Each row is a point. Any point is a mix of the corners, with weights that add up to 1. It lies inside the corners' shape when no weight is negative. Say inside or outside, and name the corners with a negative weight.
(in the rows, 128 means zero)

Corners:
(1): [ 96 115]
(2): [138 140]
(3): [200 121]
Points:
[102 116] => inside
[162 135] => outside (1)
[175 120] => inside
[151 114] => outside (2)
[ 76 131] => outside (3)
[212 124] => outside (1)
[128 118] => inside

Corners:
(1): [163 169  89 178 113 142 110 159 179]
(2): [124 148  99 125 142  87 102 121 188]
(3): [ 64 166  87 196  83 149 168 113  98]
(4): [120 131 131 100 166 134 161 103 151]
(5): [124  66 139 142  89 138 165  82 137]
(6): [ 41 139 148  88 176  97 118 163  74]
(7): [168 172 156  97 149  93 118  60 166]
(8): [161  67  86 127 145 108 187 133  78]
(9): [ 82 181  99  95  62 118  94 163 172]
(10): [167 103  47 107 129 136  83 155 101]
Points:
[127 123 106 128 120 128 140 130 127] => outside (2)
[101 137  93 170  98 116 138 140 146] => outside (4, 7, 10)
[124 121 101 131 124 120 148 131 120] => inside
[109 130 108  72  99 113  92 136 153] => outside (1, 3, 8)

Corners:
(1): [ 24 138  98 210 134 167 206 103 138 141 105  53 174 156 100 115 114  36
 158 136]
(2): [127 208 140  94 179 166 112  75 104  97 142  68 136 103 162  92 156  84
  86 122]
(3): [130 126  93 102 134 155 144 123 120 144 162 110 137 125  80 186 154  91
 127  97]
(4): [117  82  96 151 115 144 122 140 105 173  86 156 115 107 175 122 110  73
 164 109]
(5): [180 133 114 154 123 161 137 181 176  96 169 153 141 141 153 122 119 122
 233 141]
(6): [121 192 150 109 156 159 125 140 206 101 131 157 153  89  97 184 122  63
  82 162]
(7): [210 144  85  94 156 126  85  76 139 122 113  98  98 178 132 161  76 115
 108 128]
(8): [147 119 132 132  92 156 119 161  75 140 122 161 155 135  81 131 116 130
 122  84]
(9): [137  20 173  89  95 155 111 188 147 162 121 157 136 143 154  70  51 102
  69 130]
(10): [111 123 102 116 112 176 165 107 143 134 129 156 165 108 125 141  77 135
  97 118]
(11): [174 163 103  69 113 109 129 154 147 211 141 123 154 165  88 133  86 143
 106 125]
(12): [148 159 158 192 139 100  97 103 117 158 166 154 106 130 163 123 179 111
 104 161]
(13): [185 183  72  89 113  92 210 153 154  37 120 188 102 122 100 175 146 144
  81  88]
(14): [109 174 149 105 122 151 152 136 158 115 138 203 106 135  90 141 162 104
 126 145]
(15): [ 67 101 156 111 128 137 113 203 113  81 207 165 134 123 138 163 126 137
 178 120]
(16): [164 121 124 111 115 124 143 143 121  79 122 154 139 171 184 185 199 145
 204 133]
(17): [143 111 111 111 109 109 152 114 137  95  94 123 127 116 105 143 128  75
 129 200]
(18): [155  63 195  82 207 114 122 152 142 172 123 125 143 126 153 138 110 127
 168 172]
(19): [113 152 140 141 110 146 102 152 194  83 141 202 149  80 102 115 170 154
 164 120]
(20): [185 122  44  69 176 112 122 163 130 159 129 141 170 177 137  81 136 165
 118 178]
(21): [ 97 168 183 182 166 177 157 187 196 154 134 114  95 133 156 183 144 147
 179 186]
Points:
[138 133 108 103 131 128 139 128 142 119 132 142 140 134 121 134 122 105
 124 137] => outside (8, 21)
[149 131 107 100 131 140 126 130 128 126 136 149 147 140 126 125 121 121
 119 113] => outside (17, 21)
[102 157 165 154 141 152 130 145 145 129 138 135 137 118 136 143 157  95
 177 154] => outside (3, 7, 9, 10, 13, 20)
[143 144 107 129 112 126 143 155 150 107 131 160 125 142 114 155 142 116
 136 133] => outside (2, 10, 18)

Corners:
(1): [161 101 177 131 202 115 177 147 204 114 135 164 127 176 120 144 154 130
  88 101]
(2): [127 103 134  70 133 124 130 169  36 122 196 101 165  24 136 154 171 160
 175 123]
(3): [113 153 136  47 116 154  90 189  68 118 136  57 170 123 155 135 137 124
 163 163]
(4): [125 131  81 205 140  91  63 129 192 151  83  90 121 142 107 171 108 144
 175 132]
(5): [131 162 109  72 105 132 125 206  59 225 141  59 140  78 105 150 128  84
 142 168]
(6): [ 97 142 120 176 120 112 144  88 141 159 126 116 153 180 107 183  95 116
 138 130]
(7): [114 180 151  64 121 144  66 150 100 181 167  74 142  28 160 110 142  97
 117 156]
(8): [176  87 177 145 136 177 152 153 207 123 125 213 120 154 111  68 130 158
 105 114]
(9): [122 113 155 166 180 166 150 147 170 130  83 154 143 147 131  65 158 164
 151  63]
(10): [146 138 146 133 138 124  95 145 169 127 176 192 115 162  84 105 159 122
 109  58]
(11): [137 171  82 192 111 111 120 115 218 128 102 135 139 131  67 182  92 136
 185 102]
(12): [127 130  61 183 101 106 114  86 194 167  55 120 181 160 102 160 129  75
 141 128]
(13): [146 153  88  30 146 157 128 154  27 147 154 146  95  54 154 101 111 152
 131 166]
(14): [170 131 157 181 123 162 155 112 194  92  77 208  82 146 116 112 167 171
  98  76]
(15): [152 144  88 171 119 173  99  62 160 155 110  80 147 136  69 156 153 103
 169 134]
(16): [ 90 123 139  79 118 111 155 170  76 139 151  52 131  73 131  91 128 100
 127 156]
(17): [ 61 107 105  70 102 170 116 144 102 137 168  77 144  84 181 137 162 105
 146  94]
(18): [130 155 109 144 134  80 135  88 188 190 129  91 144 145 117 156 171 174
 180 149]
(19): [102 154 111 180 118 140 127  89 190 156 138 165 117 149  91 166 148  94
 201 183]
(20): [196 131 153 183 146 157 182 137 161 112 127 160  92 158 157  92 117  94
 128 125]
(21): [130 122 139 130 116 109 123  54 195 178  79 122 116 165  91 171 110  88
 232 112]
Points:
[137 139 114 151 137 123 123 114 162 155 117 124 129 126 115 147 134 126
 147 102] => outside (3, 8, 16, 19)
[130 139 116 123 118 150 113 133 121 145 127 119 127 105 119 128 130 116
 150 128] => outside (1, 18)
[136 139 145  99 136 160 123 163 110 128 131 109 124 119 132 108 120 121
 128 120] => outside (2, 12, 18, 19)
[119 143 127 100 117 139 101 144 115 154 134  95 132  91 121 127 129 141
 163 120] => outside (1, 12, 19, 20)
[129 134 119 130 126 134 125 130 142 146 125 115 137 122 123 136 135 122
 143 119] => outside (19)
[129 141 114 143 126 125 114 123 157 148 120 120 133 123 111 147 127 123
 160 126] => inside
[131 134 126 124 136 132 126 138 138 151 134 115 138 119 122 131 132 120
 150 131] => outside (14)

Corners:
(1): [134 122 117 103 146 143 134 102 145 128 153 120 126  79 159 147 156 122
 220 133]
(2): [ 42 161 139 120 129 143 157 106 125  87 125 150 137 137 127  96 137 146
 127 117]
(3): [ 82 125 111 105 140 121 107 116  86 128 146 147 118 102 149 149 153 117
 120 144]
(4): [122 144 109 152 122 140 117 134  74 102 143 116 143 102 149 139 146 135
 128 187]
(5): [120 136 131 112 142 155 110 111 119 138  86 127 133  98 138 113 116 136
 128 176]
(6): [110 139 125 183 112 144 115 108 110 127 113 112 125 131 149  93 147  60
 110 112]
(7): [110 130 116 175  65 134 115 125  89 129 137 111 141 139 159 100 117 161
  95 125]
(8): [143 169 145 136 135 145 138 116  57 120  78 103 121  91 167 143  62 163
 144 109]
(9): [121 113 131 113 140 154 114 102 119  94  86 152 136 116 143 128 146 143
 136 114]
(10): [130 144 142 109 131 111 106 100 119 123 147 145 139 131 109 147 124 139
 167 160]
(11): [141 146 132 114 127 145 155 115 109 118 125  51 127 122 122 120  83 145
 138 116]
(12): [111 155 133 124 126 141 147 184 134 136 105 158  94 120 148 141 139  95
 108 113]
(13): [121 150 148 129  99 165 104  95 137 120 133 147 134 103  99 120 144 128
 113 117]
(14): [145 165 126 126 128 111 109 106 132 126 143 150 126 113 130 108 141 160
 120 119]
(15): [142 156 138 111 122 133 142 113 117  86 119 121  95 111 170 119  16 150
 129 130]
(16): [ 78 150 159 133  97 120 137 132 120 100  92 110 149  96 167 115 147 144
  97 116]
(17): [101 126 160 138 141 142 112 135  94 127 144 142 145 116 150 124 136 133
  92 143]
(18): [ 99 108 125 242 114 139 101 126 133 136 142 127 115 102  52 125 134  77
 107 137]
(19): [141 163 124 117 136 145 111 113 131 110 111 137 161 129 134 127  57 142
  91 113]
(20): [145 119 115 158 101 137 249 112 123 131  94 118  98 107 167 135  61 136
 158 114]
(21): [148 145 127 101 107 140 106 143 132 129 143 142 160 129  73  65  85  85
  98 114]
Points:
[124 146 127 129 126 138 129 116 120 118 121 127 127 112 128 125 115 123
 135 130] => outside (7, 17)
[122 138 132 142 124 137 127 117 117 122 128 113 129 115 118 124 113 127
 129 130] => inside
[100 148 140 145 118 135 144 121 124 114 108 127 118 108 162 123 130 137
 111  95] => outside (4, 5, 10, 21)
[105 125 130 146 122 157 129 132 115 141 117 135 122 113 124 121 153  97
 124 119] => outside (4, 10, 14, 15, 16, 19)
[120 134 127 143 118 139 128 108 112 122 127 125 141 112 125 118 122 131
 130 130] => outside (12, 15)
[122 144 126 129 118 139 132 103 115 110 121 117 132 114 132 118 105 138
 136 128] => outside (12, 17)

Corners:
(1): [133 140 136 116 118 133 151 104 123 126  91 135 126 125 136 135 114 171
 142 131]
(2): [159 148 144 127 134 122 127  87 115 161 118 147 128  64 113 107 111 156
 145 142]
(3): [167 149 138 137 137 123 114 136 113 110  95 163 109 114  97 100 163 134
  92 144]
(4): [153 122 155 141 136 147 127  97 109 169 104 169 144 123 167 178 118 142
 177 114]
(5): [122 151 122 147 119 153 139 136 156 123  97 132 140 107 157 127  99 120
 103  54]
(6): [129 150 131 123 130 124 163 134 125 134 108 116 162 124 135 126 111 146
 183 154]
(7): [173 123 130 118 138 147  97 167 249 125 135 155 145 123 171 161 107 120
 101 146]
(8): [109 193 117 137 123  97 226  62  81 114 150  98  65 113  83  82 106 139
 135 156]
(9): [171 116 176 137 146 152 102 148 125 149 113 130 149  96 133 197 172 133
 107  91]
(10): [133 172 131  96 125 138 147 128 143 147  94 155 134 123 101 117 104 150
 105 153]
(11): [163  55 126 149 115 154  96 145 149 146 120 168 135  87 115 141 115 134
 112 155]
(12): [122 163 133 113 151 137 111 153 121  98 111 134 108 119 120 137 113 135
 118 166]
(13): [177 165 120 108 131 150 121 150 111 108 143 137 123 106  92  95  99 157
  97 162]
(14): [112 119 141 147  93 151 121 144 130 128 123 131 117 132 197 128 127 131
 101 142]
(15): [ 75 142 133 126 139 134 109 148 144 103 218 157 102 121 101 114 136 142
 119 166]
(16): [166  65 155 110 165  72  94 135 125 123 214 144 139 137 146 192 103 128
 109 165]
(17): [107 151 164 144 127 150 162 135 101 152 123 132 126  93 119  99 108 189
 103 125]
(18): [155 140 161 117 151 143 172 101 124 122 124 131 133 120 109 109 140 142
 113 154]
(19): [131 159 114 150 127 129 183  77 103 118 155 119 138 100 108 100 135 161
  99 148]
(20): [170 145 205 154 103 131 141 143 119 118 112 134 120 124 132 158 137 119
  97 131]
(21): [173  98 142 120 116 149 126 158 182 119 107 187 152  91 183 193 142 122
 144 153]
Points:
[142 128 147 121 131 143 110 148 142 126 130 145 127 107 137 142 115 142
 107 143] => outside (3, 4, 6, 8, 19)
[145 134 145 131 129 134 130 133 129 125 122 141 127 114 133 136 129 137
 116 142] => inside
[147 136 144 127 128 137 136 129 140 132 118 144 133 116 133 138 120 140
 124 141] => inside
[142 117 141 140 124 132 125 132 136 127 147 145 125 116 145 151 123 137
 112 131] => outside (2, 6, 10, 12, 18)

Corners:
(1): [179 172 192 118 107 166 114 197 158 133  89 117 120  65 121 130  72 132
 114 181]
(2): [125 163  69  66 119 190 153  61 190 167 177 123  84 150  74 140 133 140
 127 140]
(3): [105 120 149 164 189 105 102 182 137  60 137 129 101 162 118 171 113  80
 143 160]
(4): [131 136 174 108 120 143 115 119 145 118  35 117  74 131  96 161 103  80
 147 149]
(5): [ 85 101 129  63 153 122  96 102 122 137 111  93 126 116  47 138 119 160
 125 130]
(6): [129 103  94 108  86 112 124 176  63  98 136  97 192  94  70 152  95  49
 168 142]
(7): [152 120 116  25 120 110 121  71 143 148 246 129  54 121 106 169 147 142
  85 147]
(8): [102 128 163 145 103 131 115 124 119 134 164 117 124 153 172  59 129  69
 181 182]
(9): [133 108  89 161 184 125 151 110 158 150 170 107  15 102 131 116 120 103
 127 109]
(10): [119  52  93 111 142  88 126 147 134 133 109 166 188 164 147 154  81  70
 132 163]
(11): [101  86 108 164 182 131 162 188 113 146 179 187  74  90 124 131 101 118
 100 150]
(12): [122 174 180 101 165 113 150 120  91 186 141  90 128 113 147 117 161  83
 149 141]
(13): [ 80 109 150 168 181 148  88 128  95 126 142 188 247 169 105 202 101 108
 107  75]
(14): [ 64 148 109 155 123  68 123  88 118 141 166 133 161 152 186 166 100 105
 134 137]
(15): [153  93  84  75 104 101 154 130 144  90 137 138 103  85 127 117  86 107
 201 162]
(16): [147 140 139 116 103  71 113  43  81 157 173 171 151 137  78 102 160 144
 108 123]
(17): [165  99 165 153  92 139 222 137 141 141 139 174 169  97 132 142  79 115
 131 186]
(18): [ 82 117 105 119 108  94 132 178  98 142 211 113 189 162 139 177 149  73
 146  64]
(19): [ 62 172 146 171 156  99  91 113 145  98  55 104 167 100 137 209 180  62
 135  89]
(20): [ 64 192 120 201 141 144 183 140 204  59 129 142 189 145 189 158  71  97
  37  80]
(21): [157 117 104 133 127 171 186 143 150  71 118 146 138 159 120 193 115 136
  62 115]
Points:
[116 116 123 124 134 123 128 131 124 119 143 141 150 129 122 151 109 100
 136 130] => inside
[118 125 117 127 129 128 136 130 140 112 136 134 134 130 118 159 116 108
 118 127] => outside (12)
[138 128 136 134 122 128 148 140 117 134 163 137 137 110 124 149 120 107
 136 144] => outside (4, 5, 10, 20)
[121 139 154 121 127 117 110 144 111 138 127 137 159 117 108 175 121  92
 128 143] => outside (5, 8, 9, 15, 20, 21)
[116 136 134 132 115 124 139 142  98 141 135 137 201 126 132 156 128  88
 143 128] => outside (3, 4, 5, 7, 9, 20)
[109 138 138 108 133 115 107 114 129 113 110 124 162 145 119 153 117  98
 127 139] => outside (9, 11, 17, 18)
[118 123 130  99 140 133 109 157 117 139 165 104  68 113 105 129 104  97
 171 158] => outside (10, 16, 17, 19, 20, 21)
[117 126 129 129 135 130 136 136 130 115 135 132 140 137 120 158 114 103
 120 127] => inside

Corners:
(1): [143 100 130 167 155 109  91 193 184 112 123 150 174 109 139 138 148 133
 156 114]
(2): [ 97 133 149 122 150 120 128 104 108  90 153 133 161 115 155 161 164  91
 119 164]
(3): [140 116 173  32 132 144  97 119 123 130 161 130 130 141 151 128 149 124
 123 129]
(4): [ 99 122  58 165 139 135 120 157 167  84 121  96 220 169 147 119  69 119
 141 129]
(5): [138 142 173 138 151 131 133  97 120 197 165 109 125 146 156 129 127  88
 131 151]
(6): [201 102 163 110 105 104 125  90  91 111 136  98 112 102 163 135 132  83
 111 130]
(7): [134 160 170 133 163 135 103 102 123 107 131 153 240 136 140 170 146 162
 126 123]
(8): [140 148  94 152 145 205 167 134 140 100 163 171 121 165 117 117 146  78
 142 169]
(9): [144 143 119 140  29 127 186 112 119 143 130 117  78 137 132  95 158  95
 128 112]
(10): [176 105 138 154 154  82 112 195 186 110  84 159 128 147 129 141 147 175
 126 129]
(11): [108 142 137 158 114 131 159 114 145  99 133 176 108 135 132  68 149 168
  84 100]
(12): [151 126 117   7 144  97 127 220 119 189 151 144  89  77 162 189 119 106
 126 177]
(13): [129  94 156 142  90 129 128 100 119 135 120 178 103 138  44 132 131 131
 120  89]
(14): [135 131 152 144 142 127  94  83 148  87 124 106 118 128 155 137 139 179
 133  88]
(15): [153 146  15 114 138 114 135 188 145  70 158 186 105 177  41 128 166  74
  65  97]
(16): [141 111 148 125 112 138 103  90 129 200  23 121  99 103 174  86 134 113
 147  80]
(17): [101  90  92 151 128  93  91 123 171  91  91 149 139 141 171 104 121 175
 148 121]
(18): [119 128 173  76 146 141 118 116  22 179 155 111 100 140 146 138 114 146
  88  89]
(19): [118 132 149 158 165 143 178 123 142 184 144 142 165 153 121 157 137 133
 135  82]
(20): [115 136 139 152  30 158 138  71  99 116  94 162  92 138 143 112 140  83
  69  95]
(21): [177  96  75 171 156 150 112 110 158  83 131 110 162 124 148 115 161  85
 123 198]
Points:
[162 122 133 117 147 119 118 143 129 135 134 113 144 126 147 131 136 122
 123 122] => outside (2, 8, 13, 17, 20)
[132 127 130 127 130 137 134 128 123 128 135 146 133 137 133 129 139 113
 119 128] => outside (14)
[135 116 107 129 110 132 125 125 142 107 123 135 126 125 135 133 143 100
 130 126] => outside (5, 7, 10, 11, 18)
[128 130 120 124 128 132 123 119 126 124 135 129 139 137 146 134 135 108
 121 126] => outside (10, 11, 13)
[141 115 118 141 126 127 126 131 128 137 122 131 139 139 135 129 122 116
 126 122] => outside (2, 3, 11, 14)

Corners:
(1): [192 143 103  61 103 189 118 108 132 119 142 176 109 114 150 131 207 135
 166 103]
(2): [152  88 155 152 173 123 159 157 149 147 123  81  89 116  89 151 183 128
 181 118]
(3): [114 126 141 114 154 117 150 162 206 111 113  95 112  57  37 165  97  79
 135  79]
(4): [135 129 126  75  70 121 104 152  47 152 122 157 106 124 122  98 116 131
 119 133]
(5): [123 129 123 105 109 158 146 120 162 210 192 162  85 108 116  68 126 122
 138  89]
(6): [ 94 136 193 179 124  75 240 200 103  78 108  45 185  93 164 138 130  82
  89 137]
(7): [102 114 149  77 128 147  61 140  84 142 164 211 118 123 225  85 163  71
 100 127]
(8): [186 121 109  63 107 181  79 182 146 189 141 176 123 150 143 128 118 136
 154 109]
(9): [131  92 153  95 146 215 123 136 121 161 102 160 118 133 134  80 144 162
 124 143]
(10): [118 171  97 160 173 117 242 150 115  94  73 102 158  93 109 204 124  62
  73 178]
(11): [ 59 167 139 170 199  71 198 106  85  78 107  81 130  61 169 167  76  87
 118 140]
(12): [192 170 192 114 134 138 146 142 175 154  86  90 138  68  58 167 166 101
 154 135]
(13): [137 156 194 186 103 154 134 156 183  91 142  91 137 100  40 147 109  95
 146 145]
(14): [155 142 169 148 144 126 151 209 175 131 145 175  88  95  78 157  96 121
 178 106]
(15): [148 117 110  87 123 135 127 131  73 156 145 185 156 170 108  28 134 100
 150 103]
(16): [136 114 215 128 127 152 165 151 162 141 132 105 102 111  75 153 116 105
 198  91]
(17): [151 117 115  85 103 121 128  76 118 117 137 179 112 127 163 113 121 110
 100 176]
(18): [ 77 168 162 173 150  69 196 204 133  59  54  76 120 140 144 150 143  40
 140 209]
(19): [164 134  73  26  90 154  95 166  42  94 191 150 116 133 127  96 125  52
  91 184]
(20): [188 147 166 118 185 125 138 132 150 145 146  88  95 126  64 164 174 159
 118  53]
(21): [119 122 147  85 149 123 162 170 167 169 143 170 134 109  62 147 164 186
 150 101]
Points:
[141 131 132 114 130 132 137 161 108 112 125 136 124 119 130 126 131 104
 124 134] => outside (5, 12, 16, 21)
[136 131 147 114 139 133 140 154 133 133 138 130 122 116 120 129 131 103
 127 124] => outside (1, 4)
[140 128 133 105 118 137 140 144 110 126 130 130 118 126 123 118 134  95
 120 134] => outside (11, 12, 14, 21)
[127 126 147 114 134 133 143 155 126 136 136 135 118 119 114 128 123 112
 135 123] => outside (1, 12)
[110 138 159 115 132 115 133 158 110 113 117 131 136 107 130 121  95  90
 133 146] => outside (1, 2, 5, 10, 20)
[135 135 155 127 133 135 148 150 149 132 123 130 118 105 118 144 133 113
 135 126] => outside (15, 19)
[148 127 135 100 113 151 130 148 125 145 136 170 121 132 118 110 138 110
 147 142] => outside (3, 6, 11, 20)
[128 130 140 117 134 131 148 149 127 131 127 131 122 108 119 128 130 107
 138 130] => outside (20)
[144 137 149 117 129 136 142 153 127 134 134 140 121 116 113 125 136 110
 139 130] => outside (3)
